Rows are points. Any point is a mix of the corners, with weights that add up to 1. It lies inside the corners' shape when no weight is negative. Is each point inside? If not, which corners have a negative weight?

Corners:
(1): [-21,-10,56]
(2): [3,-36,16]
(3): [-15,8,-32]
(4): [59,14,-60]
Points:
[-1,1,-42] => outside (1)
[-14,1,0] => inside
[0,-27,19] => inside
[-12,-9,30] => inside
[49,4,-36] => outside (3)

Corners:
(1): [-18,28,7,-2,-25,-9,7,18,-11]
(2): [1,-16,11,-7,-15,8,12,18,-13]
(3): [4,-13,9,-5,-8,-24,24,-25,-3]
(4): [-40,7,2,16,-21,-15,-20,23,-11]
(5): [-34,3,-11,31,7,58,20,-41,1]
(6): [31,4,-26,-10,0,-22,37,3,-14]
(7): [-3,7,1,26,5,-4,37,17,-4]
(8): [12,10,17,6,1,-6,-13,-12,-10]
(9): [26,-5,11,-9,-40,-25,-18,3,42]
(10): [30,13,-3,30,-60,-31,-6,20,-14]
Points:
[-7,2,3,12,-12,-7,10,13,-4] => inside
[-10,5,1,10,-16,-3,12,4,-1] => outside (8)
[0,8,1,11,-29,-29,3,25,-9] => outside (5, 8)
[-2,7,1,8,-26,-9,9,14,-9] => outside (8)
[-26,5,6,6,7,-12,6,13,-22] => outside (5, 9, 10)

Corners:
(1): [16,-3,3,33,-38,0,-6,33,8,13,-21,-24,-9,20,8,-17,-26,9]
(2): [-1,12,29,16,-27,36,-36,15,-47,27,-9,10,-9,6,-21,5,-16,7]
(3): [-9,3,-32,-18,1,-29,8,13,39,-11,-8,31,28,-27,8,19,19,13]
(4): [32,10,18,18,-30,27,11,26,-14,-4,-7,-1,-16,38,14,-14,7,-1]
(5): [18,27,5,-19,4,-18,-26,-41,28,6,-4,43,-6,-44,0,21,-2,-14]
(6): [3,46,37,0,-32,-1,-29,6,-18,16,39,12,-30,-16,-18,-1,-23,12]
(7): [-7,10,30,-9,9,-34,6,-17,15,-2,-7,33,-10,-36,-42,-3,7,16]
(8): [-10,4,-4,-1,-13,-9,-27,-11,7,-26,6,21,-16,-10,-18,-2,-16,22]
(9): [30,-6,-6,-6,25,-13,5,10,10,-7,-4,-23,24,16,-2,12,-13,5]
(10): [3,49,30,44,-34,10,-36,-9,-29,-7,-9,-1,-7,11,-19,-11,10,7]
(11): [6,6,-27,-8,-15,-21,32,-31,14,9,9,12,25,10,-12,13,-6,1]
(12): [1,28,3,12,-10,21,0,14,-26,13,-10,-6,9,35,0,-50,-10,-10]
(13): [-3,8,28,28,3,-7,-23,-13,7,-5,31,60,-7,-38,-23,-8,-12,8]
(14): [17,-18,-41,-28,-15,-23,-7,2,36,-7,16,-13,26,-4,-16,1,24,-14]
(15): [22,-11,40,-17,-44,0,-3,16,-1,-27,-14,-9,38,4,24,-8,-17,-19]
(16): [10,-20,-21,-19,-8,-31,38,17,3,-41,-10,0,-1,-29,16,10,-7,-24]
(17): [-25,-4,3,0,14,6,8,-15,33,-22,10,-6,8,-23,1,6,1,2]
(18): [-16,-21,-16,-16,-14,-35,24,17,8,3,11,-13,13,41,27,11,8,-44]
(19): [4,-31,-24,-25,17,-33,4,-23,13,16,15,4,12,-31,19,4,22,24]
Points:
[0,-2,-4,-4,-7,-9,7,7,0,-10,3,1,10,-1,-1,-3,3,0] => outside (1, 5)
[-10,22,9,3,5,-13,-2,-18,13,-9,10,35,-16,-30,-15,26,-5,8] => outside (1, 12, 14, 15, 19)
[6,-1,-10,-4,-7,-16,9,4,11,-9,5,0,10,5,20,3,-2,-6] => outside (2, 7, 14)
[10,13,8,4,-9,-9,1,-2,15,-15,0,11,5,-7,-8,-6,-5,0] => outside (2, 18, 19)

Corners:
(1): [6,2,-15,-33,-19,2,-3,-21,-1,4,3,7,-11,-15,-17,-39,-21,-30,-6,-14]
(2): [-1,-6,-8,-4,-14,2,14,2,-30,-14,14,10,3,6,-12,-32,6,6,4,7]
(3): [-3,16,-13,-12,28,24,-14,16,11,-1,-25,-7,33,-11,-14,-3,18,-9,-10,9]
(4): [-22,-43,19,17,1,27,32,14,19,25,18,-18,3,37,-7,-14,-10,26,-2,17]
(5): [6,-9,0,17,4,35,-12,22,-12,26,8,-7,60,-16,-6,45,-5,-3,-22,36]
(6): [0,-5,4,-23,-24,-1,25,0,-27,4,-12,4,-17,-11,31,-23,-10,-18,21,16]
(7): [12,-7,4,14,26,16,14,17,-15,20,-17,-1,26,-14,-27,32,-1,0,-30,8]
(8): [24,21,-38,-34,-7,-37,3,9,-9,-10,-8,5,-9,4,-3,-27,-33,21,19,-44]
(9): [36,12,-21,-38,24,-8,-20,-29,-3,-30,-5,19,-13,-2,18,-15,-5,14,2,-4]
(10): [-8,-5,0,21,-6,11,-2,-10,-15,-2,4,15,-17,-1,7,-38,-29,-8,43,-13]
(11): [15,21,4,13,-12,29,-42,34,14,14,-26,3,16,-1,-4,9,-5,3,-28,34]
(12): [4,-5,-14,-2,11,-9,-16,14,23,15,-22,25,32,0,-14,17,27,-11,-5,22]
(13): [-26,-59,6,12,11,15,18,37,-2,28,22,8,-14,5,5,11,-10,15,-15,13]
(14): [-3,10,-11,-43,-5,-12,-6,-24,-6,-27,-13,23,5,14,4,-21,-35,8,-7,-29]
(15): [-2,-10,-25,16,-23,10,18,3,-7,-7,-12,1,-4,10,28,-2,7,-10,-4,-5]
(16): [-14,-13,7,24,-5,4,18,20,-17,5,19,-12,-8,26,0,19,-21,-16,21,16]
(17): [-22,-3,28,38,-32,31,22,14,-24,36,22,-11,-15,-10,2,27,11,-19,25,4]
(18): [16,16,-5,-6,6,21,8,6,30,-31,-2,13,15,-15,-17,6,-3,14,-21,21]
(19): [22,-21,1,-23,-5,13,14,5,-17,-28,-4,12,-20,17,7,-15,-12,-5,19,-28]
(20): [5,-13,-31,-18,-7,-13,2,-20,-8,-22,-15,-1,-8,-3,-14,-17,-3,19,20,-10]
(21): [4,-51,47,24,-7,-1,3,25,2,3,16,-21,-2,2,20,11,-2,-4,8,6]
Points:
[6,12,-14,-7,-3,7,-3,-2,-5,-1,-9,7,7,-2,-3,-6,-5,0,0,5] => outside (13, 19, 21)
[1,-11,3,-2,-6,8,8,6,-8,7,0,1,-1,-4,0,-3,-7,-7,0,4] => inside
[2,-2,1,1,-5,12,4,2,-7,-3,-3,3,7,1,-1,0,-5,-5,1,7] => outside (8, 13)
[7,10,5,3,10,2,-8,16,5,8,-5,2,23,-3,-7,10,-3,7,-3,16] => outside (1, 13, 15, 19, 20)
[-1,-11,-5,8,-8,-5,11,4,-14,-1,6,7,-4,-5,8,7,-7,1,8,2] => outside (1, 3, 4, 11, 19)
[7,-6,2,0,-24,-2,8,-4,-5,-8,9,-3,-24,5,7,-22,-5,-12,27,-1] => outside (3, 5, 7, 13, 14)
[2,-3,-8,-8,1,10,1,4,-1,-3,-6,3,6,-2,-6,-9,-2,-3,0,2] => inside

Corners:
(1): [6,15,28,-9,-14,15,0,-27,-21,13,-6,-8,-8,8,-36,-4,37,-7,5,7]
(2): [7,-10,20,21,-13,12,15,4,-31,20,-18,-32,5,2,-11,9,12,-29,-3,-32]
(3): [8,-20,-7,10,-18,-37,16,10,4,-2,52,20,-2,8,-8,6,-17,11,17,22]
(4): [4,14,13,-24,-14,23,-1,-7,5,18,-4,-37,-19,-23,22,-4,32,-25,4,-23]
(5): [7,-7,-24,11,23,-16,-32,10,38,11,-1,8,-1,-3,-16,6,-15,13,-3,3]
(6): [-19,-22,11,2,-8,-40,50,-1,35,20,2,2,21,8,1,-11,-27,15,16,32]
(7): [-24,-19,-5,2,-7,14,-25,36,2,-34,10,36,5,14,-3,2,-8,10,4,24]
(8): [-23,-20,17,4,-17,-47,33,30,22,-3,16,16,11,3,-17,-18,18,-13,-11,7]
(9): [22,-22,-27,-19,37,11,-27,7,28,-10,7,38,21,-3,16,-3,18,-3,2,-6]
(10): [12,33,4,0,4,11,10,-5,-3,-1,-13,-32,14,-1,11,10,32,-9,-31,-10]
(11): [-10,-5,-5,-12,25,-12,-27,8,1,-39,23,13,8,-17,-14,4,-26,0,-6,10]
(12): [-21,-38,-23,-3,-6,-54,47,-4,-1,16,-3,15,-7,0,-13,14,1,-11,23,28]
(13): [4,13,22,-5,10,7,33,-15,-5,26,0,-26,-5,31,15,-6,1,-54,-5,9]
(14): [5,-15,30,-28,-18,18,15,-6,-27,17,-8,-30,-28,-20,-13,-2,2,-3,-32,-7]
(15): [-10,5,-30,-10,6,20,-31,-8,3,-21,8,32,-1,8,-6,-13,-22,28,-10,-26]
(16): [-14,-8,39,-11,-18,-48,3,-4,-4,-12,-11,14,-7,7,0,12,-22,16,-5,-3]
(17): [9,1,17,-4,-60,25,13,-26,-5,1,-13,-28,8,-6,-3,-3,1,-19,3,-15]
(18): [15,-5,18,-23,-1,19,19,-2,-20,-7,-19,-47,-4,12,-8,-6,3,-9,7,-18]
(19): [22,9,-7,-2,15,6,-10,35,19,-15,-7,36,0,-34,18,-32,-25,11,-1,13]
(20): [4,6,15,-3,-34,-12,-8,-15,-39,26,-21,-36,13,12,12,-14,15,-12,-10,-6]
(21): [12,-12,22,17,6,19,1,-30,-10,1,4,-49,-24,0,24,-16,21,-22,-1,-6]
Points:
[-5,-11,-2,-8,-3,0,10,3,-1,6,-6,-11,5,4,-6,2,3,-12,-4,-5] => outside (1, 3, 16, 19, 21)
[-1,-2,7,1,-9,-8,5,-12,-7,6,-1,-14,1,9,-4,1,12,-15,-1,-15] => outside (6, 7, 14, 19)
[4,7,10,-14,4,15,-17,-8,-3,-9,-4,-7,-2,-4,0,-6,-4,0,-10,-5] => outside (2, 3, 8, 12)
[-1,-6,3,-6,-7,-18,22,-9,8,12,-9,-6,2,3,2,-5,3,-9,5,5] => outside (2, 3, 7, 11, 14)
[2,-3,5,-5,4,-11,4,-2,5,8,0,-6,-3,1,-1,-2,-1,-4,-3,-1] => outside (7, 17)
[-10,-8,9,4,-9,-6,4,3,-2,-7,-9,-2,3,-1,-12,-7,-8,9,-4,4] => outside (3, 4, 9, 13)
[1,-6,4,-5,-3,1,5,1,5,2,2,0,-5,1,-5,-4,3,-2,-2,-2] => outside (11, 20)

Corners:
(1): [-26,40,32,-6,26,-32,38,-26,3,-22,-19,-5,16,41,-30,-27,4,8,-18,27]
(2): [-20,-4,5,-15,-37,25,-39,17,-54,-13,3,16,20,49,32,31,-14,25,33,-2]
(3): [-4,-2,37,-15,-28,18,-35,4,9,28,-16,-37,-18,-12,42,0,-51,26,-13,-24]
(4): [9,-24,16,-1,-14,26,-2,-13,-12,28,-4,-8,2,18,48,49,-22,-24,-15,-44]
(5): [-4,-9,-35,40,38,-30,-10,14,32,31,-29,-4,22,-6,-12,33,-38,6,18,-29]
(6): [-17,-2,29,-29,43,-24,13,12,22,-43,8,9,6,-17,-4,-29,-11,-42,-1,13]
(7): [-6,5,-26,31,23,-19,-4,-3,4,-25,-42,4,-14,8,-12,25,-1,-16,-21,-43]
(8): [-7,40,36,36,-13,1,-18,16,5,-27,-19,21,-3,21,-9,27,26,-3,-31,-18]
(9): [-17,-28,38,7,52,-34,-19,14,-16,-7,11,-7,38,-11,-33,-15,44,-24,-29,-46]
(10): [39,-33,-21,-6,37,36,26,-30,41,7,10,-2,34,-6,-28,6,28,11,14,0]
(11): [24,14,-36,39,26,16,17,-39,2,-17,-60,3,60,6,-32,-11,-28,-4,35,-3]
(12): [-26,-26,2,-7,-40,10,1,15,25,-15,-17,24,-18,9,-6,-6,3,27,32,33]
(13): [17,15,-20,44,41,-28,-27,-4,-39,18,-26,39,-22,-19,23,-37,40,-43,-29,-16]
(14): [13,-5,-42,35,9,25,17,2,25,32,-1,10,-21,3,-37,-20,-18,-5,46,25]
(15): [-41,25,15,33,-15,-33,-36,12,-35,-28,-5,-29,-33,-21,58,-21,-41,-39,10,8]
(16): [-1,7,21,-20,0,25,34,38,-20,-28,0,-9,-20,-17,-2,-37,50,-24,-22,16]
(17): [-29,46,-25,-25,-13,9,5,3,-37,-15,-1,26,8,-20,-44,-37,51,-10,34,17]
(18): [18,-3,45,-12,-30,-15,-18,25,-9,-32,11,-25,36,37,19,21,-20,13,15,-31]
(19): [-37,-1,-20,-15,11,-31,-38,13,-4,25,-37,-18,-5,34,14,10,9,-28,9,24]
(20): [31,-3,-43,38,-44,6,-32,-8,-38,29,-9,-4,-3,5,0,35,-19,18,-8,19]
(21): [26,-6,35,-32,20,6,20,-9,18,-16,-25,1,-13,2,7,22,16,-26,36,9]
Points:
[-5,9,-11,-4,35,-7,10,-5,-1,4,-9,-8,3,-23,-18,-38,20,-26,10,25] => outside (2, 4, 7, 8, 12, 18)
[-9,14,4,10,5,-11,-5,6,-6,-10,-19,-1,-3,-3,-6,-13,1,-12,1,3] => outside (2, 4, 10)
[-3,2,9,1,4,-7,-7,7,-4,-5,-7,-2,-1,8,3,4,5,-9,2,-4] => outside (11)
[2,5,-11,4,-4,-2,-7,4,-8,-1,-19,-3,-3,7,3,-2,-2,1,19,9] => outside (4, 6, 8, 9)
[-19,9,30,-17,-16,-3,1,11,-23,-31,-5,-4,4,11,10,-4,12,-14,6,13] => outside (3, 5, 7, 10, 13, 14)

Corners:
(1): [-13,-16,18,10,25,2,15,10,-4,-12,-1,13,29,13,13,-7,22,9,-6,-11]
(2): [-20,7,2,24,7,16,-4,-20,27,29,-12,-5,-27,-1,24,-8,11,1,-26,27]
(3): [12,16,11,17,10,-8,3,-8,-24,11,11,-10,-2,-30,14,1,12,-18,-10,7]
(4): [2,-8,26,24,-12,-8,2,-4,4,17,31,-10,-33,-52,25,-22,12,-10,-4,3]
(5): [-23,7,8,-13,25,6,-3,13,9,4,19,-8,27,-19,-34,21,18,2,-1,14]
(6): [-16,17,35,8,6,-3,4,2,3,4,-17,11,-16,-28,25,-2,7,9,-4,12]
(7): [-10,-13,-4,-35,7,-10,-9,54,-2,-3,22,6,23,4,-19,-7,-9,-36,7,-9]
(8): [-11,-8,6,-11,12,1,-7,0,-16,-13,2,-17,35,23,22,21,-1,2,18,-1]
(9): [-41,-2,-18,-12,-15,24,-15,42,5,-32,-8,4,46,1,-29,15,5,-18,-12,15]
(10): [-34,-8,14,-22,39,14,33,34,1,-25,12,-23,31,1,14,-13,1,2,12,11]
(11): [30,-20,-12,-23,-11,-1,30,-21,29,-7,-20,-5,-59,-3,-18,14,-14,22,-21,20]
(12): [3,-14,33,6,-15,-2,16,-16,20,15,6,-23,-21,8,19,-14,-7,-14,5,34]
(13): [38,-27,-21,-32,-29,-8,47,-26,12,27,6,13,-27,-22,6,3,-10,32,-14,18]
(14): [-3,-4,2,15,-38,-23,6,-13,-5,13,-6,-32,-29,-14,-9,5,17,13,3,24]
(15): [-4,1,11,8,19,20,-8,39,-27,-18,12,-1,21,-15,-22,-8,-10,-9,23,-2]
(16): [-4,10,8,-2,20,-6,-4,15,11,-1,11,-9,31,22,20,-25,2,8,-7,-14]
(17): [-10,2,6,-40,8,5,26,17,-1,-15,20,11,12,19,-12,-25,0,1,3,-11]
(18): [51,-8,-19,10,-36,-19,60,-28,26,17,22,-17,-48,3,-7,5,-21,4,11,5]
(19): [-8,1,12,22,-21,9,4,-13,18,38,-18,-13,-20,-32,33,-33,1,-28,-15,1]
(20): [8,-4,-26,-5,-13,-13,36,-49,16,-13,-10,7,-28,-14,-31,9,-25,10,-9,27]
(21): [-18,0,3,-23,25,1,9,25,20,-30,-5,8,21,6,-7,-21,29,-7,20,5]
Points:
[-9,-3,6,-5,5,2,7,3,5,-3,1,-5,0,-8,2,-5,4,0,-4,11] => outside (18)
[-3,-4,2,-6,-3,-1,10,5,2,-2,7,-5,3,-8,-6,0,-3,-3,-3,6] => outside (2, 21)
[0,-6,1,-4,0,-1,12,2,5,2,6,-7,0,-7,2,-6,3,-3,-1,7] => outside (6)
[-1,-5,3,-2,0,0,12,0,8,1,1,-5,-7,-10,1,-1,3,0,-5,11] => outside (17)

Corners:
(1): [10,40,8,15,0,-16,-17,11,-5,-3,-36,-16,-28,-12,-1,-34,22,15,-20,-14]
(2): [20,-12,-7,1,23,7,-7,-7,20,13,14,18,-15,-1,23,-10,2,-36,5,6]
(3): [2,24,-4,-19,-27,15,9,-20,7,6,58,2,-11,40,8,44,-25,39,0,8]
(4): [8,4,-14,-28,-32,2,-9,-18,26,6,19,5,-17,14,-7,52,-19,12,17,-3]
(5): [-13,-8,-1,-3,4,16,-10,-1,-31,13,0,29,10,16,21,-32,-21,-51,14,-11]
(6): [-32,3,-7,6,32,-5,-5,-15,-11,14,9,27,11,-16,27,-7,-15,-42,-1,-4]
(7): [-10,0,-10,-7,-12,4,-6,0,17,-25,5,20,-27,15,13,31,-18,15,-37,-22]
(8): [3,-16,2,22,29,16,6,6,-20,24,4,10,-11,-20,6,-25,-32,-39,-9,-34]
(9): [20,-5,21,-20,-31,-6,10,-23,21,-1,33,10,-3,2,-11,29,-19,26,-18,-13]
(10): [-4,12,3,9,18,10,16,24,20,9,-30,-5,-6,-6,-20,-60,13,39,-5,15]
(11): [-3,-13,-36,7,7,7,12,-4,12,17,26,7,6,-11,10,-29,-12,-44,-22,-10]
(12): [-8,14,22,22,-3,11,-12,-5,9,-9,-10,-41,0,30,-17,-6,0,6,-5,19]
(13): [-1,33,11,-32,-16,-3,23,10,-5,-5,40,-4,-1,21,-11,33,-19,-2,-20,6]
(14): [-25,-41,5,36,12,-4,6,-4,-29,13,17,-3,-26,-15,17,-22,-14,-43,28,4]
(15): [7,-6,1,-18,-17,30,4,-28,8,19,39,-6,-23,30,-18,36,11,16,-23,-3]
(16): [-5,14,2,20,2,17,-38,38,8,5,-11,-3,7,7,0,-14,22,8,1,-15]
(17): [6,12,-6,10,5,1,-34,0,7,-35,9,12,-2,7,-14,-23,19,-10,36,-13]
(18): [-3,15,12,29,-8,21,4,11,17,-30,-21,2,-2,-29,3,-29,2,-4,19,27]
(19): [13,-10,-12,39,22,-7,16,3,-17,14,0,32,7,14,5,-18,-6,-48,-3,10]
(20): [-3,33,34,15,-5,3,10,-1,7,0,-16,-24,-4,10,-9,-27,23,-16,33,-19]
(21): [2,41,10,21,-22,-10,-27,20,41,-12,-1,15,-24,-6,-24,-16,-6,-13,-13,0]
Points:
[-2,8,4,12,1,5,-3,2,3,-2,3,3,-8,2,-1,-15,1,-9,0,-2] => outside (4)
[-2,5,-8,5,7,2,-1,4,1,10,12,10,-10,5,5,-11,-3,-19,-3,-8] => outside (9, 12, 18)
[-5,10,6,-1,-11,8,-5,-8,1,-4,16,-14,-12,7,-4,14,-2,8,-4,-12] => outside (2, 5, 10, 19, 21)
[1,6,1,6,-2,5,2,-4,5,0,10,6,-8,6,-2,-5,-6,-11,-1,2] => outside (16)
[-1,11,10,15,-7,12,-15,3,10,3,-5,-11,-17,6,-8,-14,7,3,19,1] => outside (6, 7, 9, 11, 13, 19)
[-1,15,9,2,-12,3,-7,-1,3,-4,12,2,-8,12,-4,11,-8,2,-3,-6] => outside (2, 10, 11)
[-3,12,2,14,2,6,-3,6,4,9,-1,0,-8,-1,-1,-15,-2,-15,0,3] => outside (7, 9, 17)

Corners:
(1): [24,-17,9,13,11,-3,-16,11,19,18,5,12,10,1,5,-8,-4,2,5,26]
(2): [-23,18,-5,-19,17,-21,10,3,-10,-17,8,-20,12,15,26,-5,-2,-23,11,-23]
(3): [20,7,-5,-12,-2,0,-12,5,-26,-3,0,5,-2,7,39,17,60,27,-20,-2]
(4): [6,3,-14,1,1,-27,1,7,8,-3,-6,-25,20,-3,-10,0,-2,-47,4,-46]
(5): [16,0,-2,16,-23,-5,-19,2,7,0,21,-3,3,-3,-10,-5,-18,-21,20,6]
(6): [-11,-4,-12,-9,0,11,-2,-11,-33,25,1,16,-5,11,8,13,23,30,-8,13]
(7): [13,-4,-7,-3,15,-5,-12,-12,14,2,4,10,-6,-21,-21,-11,-18,22,-16,9]
(8): [22,-16,4,12,30,14,-7,-25,15,7,23,9,-14,-7,-7,0,-9,-13,32,-2]
(9): [8,4,6,26,4,20,-18,-2,29,9,-4,-3,-19,-10,4,14,-19,2,-7,-12]
(10): [8,17,9,11,11,21,-18,-7,23,28,15,18,2,-20,-3,4,5,0,9,12]
(11): [-1,-10,17,14,-1,14,-8,-13,19,-10,5,14,-15,6,-20,-1,15,6,-1,24]
(12): [-22,-15,-9,-4,-7,-9,7,-14,-17,-7,-5,38,-12,-22,36,3,32,22,-12,17]
(13): [-1,-2,33,-2,16,26,-12,5,-2,-8,7,22,-26,-14,-6,-10,-8,-9,16,13]
(14): [12,-1,-33,-20,-25,19,3,-9,-12,-1,-23,20,12,6,40,1,30,18,-25,-1]
(15): [8,-6,-5,8,21,25,-24,6,13,-16,10,35,-3,1,-10,14,7,1,-4,20]
(16): [-8,4,-18,13,12,-5,12,11,-19,-7,-8,-26,21,2,5,-26,-10,-45,-16,-21]
(17): [-14,20,-9,9,33,-22,-3,-7,-17,-24,-36,-8,17,13,14,-30,-10,-45,10,-22]
(18): [16,12,5,-11,10,-8,1,-11,-5,-7,1,-3,14,7,4,-1,-25,-52,-19,-34]
(19): [-26,-16,-3,-13,-4,20,-33,-15,-4,9,3,21,-1,2,34,-6,23,29,-8,-12]
(20): [-16,5,-8,13,-5,3,10,-4,-21,13,0,41,-27,7,31,-12,32,22,-1,-18]
(21): [12,21,5,16,0,-7,20,3,-1,-8,-9,-10,46,1,-3,-6,-14,-22,11,-15]
Points:
[3,0,-2,2,5,8,-3,-4,2,2,1,9,1,-2,6,-1,7,-1,-5,-1] => outside (5, 17)
[0,0,-1,4,7,8,-10,-3,0,1,0,11,-1,-2,8,-2,8,3,1,1] => outside (18)
[1,-2,-3,5,7,3,-3,-6,-3,0,2,8,1,-2,9,-4,5,-5,1,-4] => inside
[6,1,-7,9,3,5,-6,-1,3,2,0,1,7,6,7,0,11,-7,3,-6] => outside (7, 12, 13, 18)
[7,3,0,10,7,9,-8,-3,4,2,-2,7,3,-2,1,-4,-4,-4,-2,-1] => outside (2, 4, 12)

Corners:
(1): [-5,-6,-9,51,0,6,-15,0,7,-12,-4,20,52,21,-19,-14,-5,-26,-16,-50]
(2): [-21,-11,-8,-14,-6,30,-13,53,31,-2,-16,19,-2,-18,26,20,-33,6,3,8]
(3): [2,-10,-7,-20,0,20,-17,-8,19,38,9,-6,5,-13,18,-3,-60,-19,25,-11]
(4): [12,6,1,32,-28,-13,14,-31,33,-30,-34,28,8,13,-13,15,36,-2,-20,-25]
(5): [11,-13,-6,10,-13,1,-21,12,11,-1,1,-15,-11,-32,29,-10,2,-8,5,-4]
(6): [-18,3,-21,-32,13,49,-25,6,-16,14,18,-28,7,11,13,5,-34,-10,26,4]
(7): [29,-8,-10,8,-29,21,-16,24,41,-5,8,11,0,-30,13,-17,-3,0,-15,22]
(8): [-5,-13,5,22,-10,12,19,-17,-2,-11,-21,27,18,9,10,2,15,-36,-23,-36]
(9): [7,-8,10,-48,-14,15,-3,17,-23,23,27,11,-32,-10,15,32,-46,-4,36,21]
(10): [-23,-15,5,-19,4,21,3,23,-18,3,51,-13,-6,31,38,24,-60,22,26,10]
(11): [-14,4,-17,-41,19,18,26,15,-31,20,16,-14,11,34,7,1,-19,29,15,-15]
(12): [18,-9,-20,31,-17,-11,9,-19,11,-30,-40,13,-4,20,-15,0,-2,-20,-41,-27]
(13): [9,-9,-42,31,5,-19,42,-23,-8,-16,-15,13,44,9,-12,36,26,-60,4,-20]
(14): [-6,-6,-6,21,45,-22,18,-38,3,-7,-20,11,4,18,-32,6,34,-22,-30,2]
(15): [11,-37,-1,-8,-11,41,2,20,8,22,-1,-33,7,-32,-4,14,-14,24,21,33]
(16): [4,-10,-5,27,-29,19,-20,11,16,42,5,-20,-13,-33,22,-3,-7,2,-23,11]
(17): [4,-3,-18,22,11,18,7,-34,-43,-19,-17,20,8,1,8,2,-13,-1,-17,-43]
(18): [-12,-26,-21,32,1,-15,-10,-22,9,7,-44,24,41,24,-3,10,1,-39,-14,12]
(19): [-24,23,-4,37,4,-5,21,-20,-17,-7,-35,1,17,17,-6,-15,-1,-21,-23,-14]
(20): [-17,-6,-18,-22,-36,23,-2,-3,25,-3,6,-8,-10,-28,-18,-27,-2,20,-8,-13]
(21): [14,-11,1,-41,-34,22,-6,6,14,-21,3,-20,10,-35,7,37,-32,12,-12,9]
Points:
[1,-8,-10,2,-9,11,0,2,8,0,-9,5,6,-6,1,5,-7,-8,-5,-4] => outside (10)
[-11,-13,-9,-11,-11,21,-10,-1,-12,15,2,-12,7,1,10,-3,-29,-1,4,-5] => outside (2, 4, 7, 13, 14)
[-3,-8,-6,-11,-13,25,-8,7,-4,12,10,-13,0,-6,11,-5,-27,7,4,-1] => outside (2, 4, 13, 14)
[-4,-7,-4,-5,-2,19,-4,7,-1,6,5,-5,0,-5,5,-2,-20,2,-3,-4] => outside (4, 13, 18)
[-5,-6,-9,6,-3,9,6,-1,-3,-4,-4,3,9,6,4,8,-9,-8,-4,-6] => outside (3)
[-6,-9,-11,-4,-6,14,2,3,-7,6,-1,-1,8,-1,7,9,-21,-11,5,-6] => outside (4, 7, 14)
